Each row of a before or after table is a point. The points were changed in one or more steps. Then noise was added and the rows were shuffled. The steps act on columns, c1 being the first. What was done? A step turns or swaps two columns, mirrors them in a line or flattens them onto one, adds a multiple of one to another, or multiplies or shifts one. Angles are multiples of 10 degrees, from the lower column toward the higher: turns from -170 to 170, lines from 10 to 170 but not 90. Use the fewest steps. Two steps may share a column if one is a turn and the other turns, adds or multiplies; they go together, in the order done. Otherwise the lowest column goes first.

Before, 10 rows:
[[ 0.12 -0.21  0.56]
 [-0.58  0.62  0.22]
 [ 0.05  0.04  0.41]
 [-0.89  0.44 -0.69]
 [ 0.03  0.72 -0.38]
 [ 0.23 -0.42 -0.65]
 [-0.11  0.18  0.23]
 [ 0.00  0.44  0.31]
 [-0.39  0.36  0.13]
 [ 0.46 -0.44  0.20]]
After (10 x 3):
[[ 0.38 -0.40  0.13]
 [-0.43  0.47  0.19]
 [-0.44  0.23 -0.65]
 [ 0.02  0.08  0.41]
 [ 0.20 -0.11  0.21]
 [ 0.41  0.01  0.31]
 [-0.22  0.11  0.56]
 [ 0.63 -0.58  0.21]
 [ 0.73  0.02 -0.38]
 [ 0.46 -0.89 -0.70]]
Steps: swap c1 and c2

Before (14 x 6):
[[ 0.11 -0.61  0.92 -0.41  0.47  0.25]
 [-0.35 -0.58  0.46  0.08 -0.13  0.16]
 [ 0.11 -0.21 -0.17 -0.02  0.19 -0.06]
 [-0.21 -0.38 -0.40 -0.16  0.29 -0.84]
 [ 0.03 -0.55  0.29 -0.49  0.76  0.28]
 [-0.52 -0.35  0.12  0.80  0.11 -0.68]
 [ 0.32 -0.13 -0.11  0.58  0.61  0.18]
 [-0.34 -0.47  0.63  0.26 -0.09 -0.22]
 [ 0.07 -0.44 -0.30 -0.49 -0.12  0.32]
 [ 0.37 -0.24 -1.14  0.24 -0.44 -1.23]
 [ 0.04 -0.40  0.65  0.17  0.38  0.21]
 [ 0.18 -1.31 -0.18 -0.33  0.62  0.23]
 [-0.18  0.46 -0.21  0.05  0.63 -0.11]
 [-0.35  0.13  0.29 -0.15  0.67 -0.28]]
After, 14 rows:
[[ 0.09 -0.20 -0.20  0.00  0.19 -0.05]
 [-0.34 -0.43  0.61  0.01 -0.09 -0.19]
 [ 0.35 -0.23 -1.13 -0.01 -0.43 -1.26]
 [ 0.09 -0.43 -0.32  0.01 -0.11  0.30]
 [-0.21 -0.37 -0.43  0.01  0.28 -0.84]
 [-0.50 -0.33  0.15  0.00  0.11 -0.69]
 [-0.36 -0.57  0.47 -0.01 -0.12  0.16]
 [ 0.03 -0.53  0.29  0.00  0.75  0.28]
 [ 0.04 -0.37  0.65  0.00  0.40  0.20]
 [-0.18  0.47 -0.21 -0.01  0.65 -0.12]
 [-0.35  0.13  0.30 -0.01  0.70 -0.27]
 [ 0.19 -1.29 -0.19  0.01  0.62  0.24]
 [ 0.33 -0.14 -0.12  0.01  0.59  0.17]
 [ 0.11 -0.63  0.92  0.02  0.47  0.28]]
Steps: multiply c4 by 0

Before, 13 rows:
[[ 0.34  0.29 -0.20 -0.45  1.14  0.19  0.41  0.39]
 [ 0.44  0.05 -0.25  1.08  0.07  0.48  0.21  0.63]
 [-0.14 -0.58 -0.40  0.54 -0.63  0.53 -0.44 -0.74]
 [ 0.23  0.61  0.00  0.15 -0.57  0.42  0.23  0.51]
 [-0.15  0.27  0.32 -0.29 -0.29 -0.48 -0.37  0.59]
 [ 0.08  0.60  0.03  0.24  0.53  0.15  0.21  0.36]
 [-0.13  0.17 -0.34 -0.35 -0.06  0.27 -0.17 -0.64]
 [ 0.61  0.40 -0.22 -0.16 -0.26 -1.21 -0.77 -0.22]
 [-0.02  0.60  0.01 -0.24  0.27  0.17 -0.42 -0.29]
 [ 0.20  0.61  0.60 -0.28  0.21  0.41  0.11  0.15]
 [-0.02  0.37 -0.40 -0.08  0.26 -0.55 -0.02 -0.07]
 [-0.12  0.10  0.76  0.28  0.01  0.00  0.37 -0.18]
 [ 0.14 -0.34 -0.12 -0.06 -0.61  0.32 -0.22  0.66]]
After:
[[-0.51 -0.39 -0.85  0.54 -0.11 -0.19 -0.46 -0.72]
 [-0.15  0.22 -0.11  1.07  0.02 -0.60  0.21  0.63]
 [-0.06 -0.38  0.63  0.29 -0.06  0.04  0.37 -0.21]
 [-0.31  0.31 -0.19 -0.32 -0.12  0.00 -0.12 -0.64]
 [-0.27  0.10  0.83 -0.32 -0.26 -0.39  0.06  0.09]
 [ 0.48  0.63 -0.03 -0.07 -0.02  0.28 -0.01 -0.02]
 [ 1.33  0.25 -0.10 -0.19 -0.44  0.09 -0.79 -0.22]
 [ 0.05  0.86  0.45 -0.45  0.68 -0.40  0.40  0.43]
 [-0.27  0.00  0.07  0.10 -0.81 -0.40  0.20  0.50]
 [-0.15  0.41  0.38 -0.27 -0.20 -0.06 -0.46 -0.32]
 [-0.08  0.63  0.58  0.25 -0.01 -0.14  0.25  0.34]
 [ 0.34 -0.15  0.27 -0.26 -0.41  0.36 -0.38  0.64]
 [-0.25 -0.46 -0.49 -0.03 -0.30 -0.26 -0.14  0.66]]
Steps: mirror c1 and c6 in the line at 150 degrees; turn c2 and c5 by -40 degrees; turn c2 and c3 by 40 degrees

Before, 14 rows:
[[ 0.30  0.24  0.47 -0.64 -1.12 -0.34 -0.12  0.76  0.31]
 [-0.22 -0.07  0.52  0.27 -0.23  0.49  0.37 -0.40  0.21]
 [ 0.02  0.35  0.11 -0.06 -0.49  0.36  0.65  0.51  0.46]
 [-0.44 -0.03  0.24 -0.08  0.03  0.26 -0.15  0.51 -0.27]
 [ 0.64  0.65 -0.16 -0.67 -0.13 -0.86 -0.38 -0.19 -0.54]
 [-0.08 -0.02 -0.12 -0.66  0.17  0.25  0.16  0.76 -0.02]
 [ 0.14  0.30 -0.69 -1.04 -0.36  0.07 -0.15 -0.38  0.47]
 [ 0.56 -0.49  0.07  0.33  0.24 -0.38 -0.53 -0.07 -0.50]
 [ 0.64  0.09  0.52  0.12 -0.02 -0.08  0.50  0.01 -0.46]
 [ 0.35  0.28  0.37  0.37 -0.25 -0.12 -0.62  0.44  0.30]
 [ 0.53  0.13  0.20 -0.62  0.29  0.38 -0.11  0.24  0.23]
 [-0.04 -0.08  0.16 -0.17  0.32  0.39 -0.10 -0.65 -0.87]
 [-0.43  0.16  0.54 -0.69 -0.53 -0.68 -0.61  0.47  0.61]
 [ 0.62  0.60  0.27  0.37 -0.17 -0.81  0.57 -0.08 -0.16]]
After, 14 rows:
[[-0.25 -0.25  0.08 -0.12  0.17  0.11 -0.43  0.64  0.21]
 [-0.07  0.57  0.32  0.68  0.24  0.16  0.18 -0.42 -0.04]
 [ 0.16 -0.51 -0.46  0.79 -0.18 -0.13  0.63 -0.49  0.47]
 [ 0.54  0.11  0.32  0.46  0.37  0.31  0.42 -0.01  0.24]
 [ 0.59 -0.48  0.47 -0.02 -0.52 -0.40 -0.68 -0.03 -0.16]
 [-0.03 -0.45 -0.25  0.07  0.38  0.32  0.18  0.43 -0.88]
 [ 0.71 -0.49  0.23  0.44 -0.52 -0.46  0.66 -0.36 -0.57]
 [ 0.57  0.33 -0.26 -0.53 -0.06 -0.07  0.34  0.31 -0.47]
 [ 0.61 -0.03  0.37  0.15 -0.03 -0.05 -0.50  0.39 -0.42]
 [-0.54  0.40  0.37  0.01  0.17  0.10  0.17 -0.01 -0.25]
 [-0.45  0.24  0.66  0.36 -0.62 -0.62  0.88  0.17  0.59]
 [ 0.28  0.41  0.76  0.43 -0.78 -0.71  0.44 -0.15  0.34]
 [ 0.37  0.21  0.59 -0.62 -0.20 -0.19  0.32 -0.05  0.29]
 [ 0.03  0.11  0.50  0.35 -0.14 -0.09 -0.54 -0.29  0.49]]
Steps: turn c2 and c8 by -130 degrees; turn c3 and c8 by 50 degrees; turn c4 and c7 by -150 degrees; flatten c5 and c6 onto the line at 40 degrees

Before:
[[-0.34 -0.51  0.67 -0.03  0.27  0.23 -0.36  0.46 -0.06  0.06 -0.58]
 [-0.44  0.12  0.28  0.07 -0.04 -0.32 -0.42  0.52 -0.11  0.44 -0.35]
 [ 0.03 -0.01  0.24 -0.41 -0.77 -0.30  0.37  0.57  0.10 -0.64  0.12]
 [ 0.09 -0.04  0.39  0.09 -0.64  0.18  0.65  0.69  0.29  0.20  0.29]
 [-0.43  0.26  0.18  0.42 -0.26  0.36  0.72 -0.97 -0.09 -0.23  0.39]
 [-0.34  0.44  0.98  0.07  0.18 -0.09  0.52 -0.85  0.17 -0.20  0.62]
 [-0.49 -0.07  0.39  0.06 -0.10  0.24 -0.82  0.49  0.58  0.04 -0.26]
 [-0.05 -0.18 -0.03 -0.61  0.33  0.40 -0.51  0.46  0.09  0.64 -0.14]
 [ 0.10  0.07 -0.26  0.04 -0.27 -0.21  1.02  0.80  0.67 -0.35 -0.07]
 [-0.81  0.22  0.63 -0.11 -0.51 -0.03  1.15 -0.97  0.38 -0.10  0.27]
 [-0.77 -0.31  0.05 -0.09  0.28  0.23 -0.02  0.52  0.01  0.23  0.40]]
After:
[[ 0.36  0.39  0.07  0.09 -0.62  0.17  0.56  0.64  0.53  0.50  0.31]
 [ 0.23  0.28  0.03 -0.39 -0.77 -0.29  0.31  0.51  0.22 -0.37  0.06]
 [-0.64  0.86  0.64  0.09  0.19 -0.09  0.42 -0.69  0.32  0.11  0.61]
 [-0.22  0.74 -0.39  0.01  0.29  0.22 -0.30  0.54 -0.16  0.38 -0.55]
 [-0.19  0.25  0.10  0.04 -0.04 -0.35 -0.32  0.64 -0.25  0.69 -0.32]
 [ 0.11 -0.06 -0.20 -0.62  0.35  0.38 -0.47  0.41 -0.07  0.96 -0.16]
 [-0.57  0.14 -0.29 -0.10  0.29  0.25  0.01  0.76 -0.02  0.52  0.43]
 [-0.73  0.13  0.28  0.41 -0.25  0.33  0.68 -0.79  0.20  0.09  0.39]
 [-1.06  0.59  0.31 -0.04 -0.52 -0.04  0.92 -0.67  0.72  0.25  0.31]
 [-0.32  0.44 -0.01  0.09 -0.12  0.23 -0.96  0.62  0.26  0.34 -0.27]
 [ 0.33 -0.28  0.01  0.04 -0.29 -0.21  0.76  0.72  0.98 -0.02 -0.13]]
Steps: turn c1 and c8 by -20 degrees; mirror c2 and c3 in the line at 50 degrees; turn c7 and c9 by 20 degrees; shift c10 by 0.30

Before:
[[-0.07 -0.22 -0.64  0.06  0.08  0.17 -0.25  0.45  0.53 -0.32 -0.02  0.64
   0.48  0.06]
 [-0.26  0.86  0.09  0.31  0.78 -0.33 -0.41  0.74  0.26 -0.29 -0.19 -0.22
   0.34  0.26]
 [-0.10  0.70  0.08 -0.45 -0.40 -0.06  0.44  0.18  0.86  0.32  0.56  0.56
   0.20 -0.56]
 [-0.47 -0.49 -0.31  0.30  0.52 -0.48  0.26  0.53 -0.28  0.10  0.75 -0.27
   0.72 -0.84]
 [-0.38  0.79 -0.30  0.07  0.55 -0.40 -0.30 -0.14  0.08 -0.41  0.43 -0.30
  -0.32 -0.19]
 [-0.25  0.21 -0.01  0.36  0.67  0.48  0.03  0.38  0.42  0.49  0.26  0.38
   0.35  0.04]
 [ 0.37  0.65 -0.84 -0.34 -0.42  0.79 -0.30  0.28 -0.54 -0.18  0.30 -0.16
  -0.10 -0.33]
 [ 0.40  0.36 -0.01 -0.84  0.09  0.37 -0.34 -0.03  0.51  0.70  0.59  0.33
   0.59  0.23]
 [ 0.13  0.82 -0.41 -0.66  0.08  0.27 -0.35  0.09  0.12  0.89 -0.17  0.70
   0.16 -0.39]
 [ 0.69 -0.36  0.03  0.54  0.63  0.55 -0.01  0.22  1.02  0.29 -0.68 -0.25
  -0.13 -0.14]
 [ 0.22 -0.34 -0.14  0.17  0.90  0.22  0.67  0.54  0.69  0.05 -0.53 -0.15
  -0.30  0.06]
 [ 0.44  0.12 -1.29 -0.14 -0.49  0.36 -0.23  0.62  0.23  0.22  0.83 -0.27
  -0.17 -0.18]
 [-0.77  0.50 -0.80 -0.56 -0.01  0.62 -0.27  0.62  0.09  0.22  0.59 -0.48
   0.46 -0.73]]
After:
[[ 0.54  0.41 -0.24 -0.29 -0.06  0.75 -0.44 -0.21 -0.57 -0.16  0.49  0.09
   0.78 -0.35]
 [-0.08 -0.02  0.34  0.36  0.65  0.50 -0.30  0.39  0.39  0.47 -0.36 -0.06
   0.07  0.01]
 [ 0.13  0.13 -0.34  0.11  0.66 -0.41  0.01 -0.39  0.07 -0.40 -0.12  0.19
   0.24 -0.20]
 [ 0.23  0.18 -0.13  0.51 -0.12  0.57 -0.19 -0.20  1.04  0.28 -0.91 -0.23
  -0.02 -0.20]
 [ 0.31  0.23  0.38  0.33  0.32 -0.34 -0.84 -0.22  0.28 -0.33 -0.65 -0.08
  -0.02  0.26]
 [ 0.51  0.42  0.05 -0.70 -0.12  0.30 -0.22  0.57  0.07  0.86 -0.16  0.47
   0.41 -0.39]
 [ 0.33  0.27 -0.41 -0.15  0.32  0.33 -0.68 -0.25  0.24  0.23  0.91 -0.16
   1.27 -0.16]
 [-0.08  0.00 -0.34  0.14  0.15  0.21 -0.09  0.12  0.69  0.04 -1.07 -0.83
   0.13  0.04]
 [-0.48 -0.46  0.67  0.27  0.90 -0.51 -0.36 -0.07 -0.25  0.08  0.14 -0.58
   0.46 -0.86]
 [-0.14 -0.16  0.34  0.06  0.05  0.19 -0.53  0.59  0.51 -0.32 -0.11  0.18
   0.72  0.07]
 [ 0.24  0.24  0.20 -0.51  0.20 -0.05  0.02  0.71  0.84  0.31  0.67 -0.28
  -0.06 -0.58]
 [ 0.44  0.35  0.59 -0.84  0.48  0.34 -0.16  0.17  0.47  0.68  0.34  0.41
   0.10  0.17]
 [-0.19 -0.14  0.31 -0.54  0.47  0.67 -0.67 -0.43  0.05  0.26  0.42 -0.26
   0.84 -0.72]]
Steps: flatten c1 and c2 onto the line at 40 degrees; turn c3 and c13 by -80 degrees; turn c5 and c11 by -50 degrees; turn c7 and c8 by 60 degrees; turn c8 and c12 by -70 degrees
